Every row gives one point. Examples show where two turns around zero, p and q, send a point. Where does a point land after both, in the order given? Backwards means that the second turn is done in reverse. Each puzzle has new turns, and all numbers are rounded.
(in the rows, 128 means zero)

Turn p:
[108 160 147] => [123 167 145]
[154 110  98] => [148  98 103]
[144 105 159] => [122 101 160]
[106 137 109] => [119 146 105]
Turn q:
[158 100 162] => [142 116 178]
[128 155 109] => [139 141 100]
[121 121 144] => [117 132 143]
[103 168 125] => [117 165 101]
[108  89 101] => [102  85 117]
[151 135 128] => [152 130 131]
Where do these land?
p, then q: [ 91 104 157] => [ 78 146 129]
q, then p: [149 135  93] => [149  99 107]
p, then q backwards: [155 124 146] => [153 109 137]
p, then q backwards: [121 122 105] => [119 136 106]
p, then q: [148 122 159] => [124 132 165]
q, then p: [104 161 107] => [141 150  90]

Turn p:
[112 127 113 117] => [108 122 125 116]
[ 98 103 139 121] => [105 106 153 136]
[146 162 136 113] => [159 127 116 103]
[ 98 188 132 169] => [138 182 164  84]
[145 106 116 123] => [121 121 107 148]
[122 107 137 115] => [121 105 134 139]
[176 105 122 138] => [144 134  95 168]
Turn q:
[106 145 133 124] => [109 148 124 134]
[109 162 118 161] => [112 143 140 174]
[131 104 132 101] => [136 123 110  98]
[140 133 133 126] => [131 128 140 122]
[ 98 106 103 172] => [125 104  97 177]
[159 101 107  97] => [173 122 119  97]
[154 145 170 116] => [110 127 167  96]
Where do these land?
q, then p: [159 137 121 101] => [162 109 113 121]
p, then q: [118 122 132 127] => [118 123 124 125]
p, then q: [136 113 112 105] => [142 123 102 140]
p, then q backwards: [128 126 151 106] => [151 110 129 140]
p, then q: [114 145 124 113] => [131 138 116 107]
q, then p: [113 125 127 216] => [ 98 167 175 186]

Turn p:
[119  96 112 152 143 124 136  89] => [119 134 114 163 107 135 164 149]
[126 122 108 109 122 106 143 105] => [119 133 129 123 125  99 161 133]
[ 91 173 152 115 102 113 122 162] => [104 118 154 120 169 102  79 118]
[152 126 120 161 139 114  96 140] => [170 140 129 159 129 137 121 115]
[108 144 134 121 142 144 137 162] => [120 119 116 112 161 141 104 135]
[159 101  83 138 128 165 114 133] => [154 164  81 121 101 145 134 117]
[158  90  99 146 135 176  81  94] => [146 141  77 151  67 155 139  96]
[120 153 167 128 100 115 162 144] => [107 128 179 107 143 126 106 146]
[119 108 156  95 130 106 145 127] => [125  92 142 110 123 106 135 156]
[129 169 150 114 140 117 142 125] => [117 109 159 114 157 134 136 113]
Turn q:
[115 135 139 124 138 129 124 159] => [119 139 135 123 154 129 128 150]
[142 133 127  95 129 122 115 142] => [130 121 105 101 139 125 135 143]
[108 115 151 150  48 148 114 100] => [ 74 134 123 144  66 171 109 123]
[145 138 146 125 154 137 101 136] => [128 109 145  98 142 116 113 141]
[115 110 152 104 141 118 112 116] => [114 123 126 101 150 144 127 103]
[141  92 133 111 150 130 108 151] => [105 103 115 116 164 107 129 125]
[131 150 116 149 127 145 212  91] => [175 128 163 176  91 145 176 116]
[114 152  54 155 133 122 141 122] => [183 151 109 178 120 112 104 131]
[141 129 135 138 131 102 125 136] => [124 144 132 114 125 104 131 124]
Where do these land?
q, then p: [108 137 157 106 136  92 131 106] => [ 99 109 130  97 127 138 152 100]
q, then p backwards: [132 124 110  92 122 165 176 104] => [149 107 135 137 191 128 116 100]
q, then p: [125 169 158 132 124 104 111  96] => [113 108 143  91 110 115 115  88]
q, then p: [121 120  95 164 135  86 120 125] => [135 137 158 164 140 113 147  91]
q, then p backwards: [121 113  95 126 138 171 162 128] => [116 117 138 153 174 104 104 115]
p, then q: [116 114 136 157 109 125 116 141] => [114 139 135 121 118 114  98 146]
q, then p: [149 133 153 125 157 181 164 134] => [144 108 139 112 107 158 115 188]
p, then q backwards: [116 145 152 103 133 117  80 121] => [148  90 115 144 153 144 116  99]
p, then q: [135 132 113 152 114 110 113 180] => [147 122 137  88 124  92 102 144]
q, then p: [157  93 111 124 112 129 107 146] => [130 142 106 152 138  89 137 150]
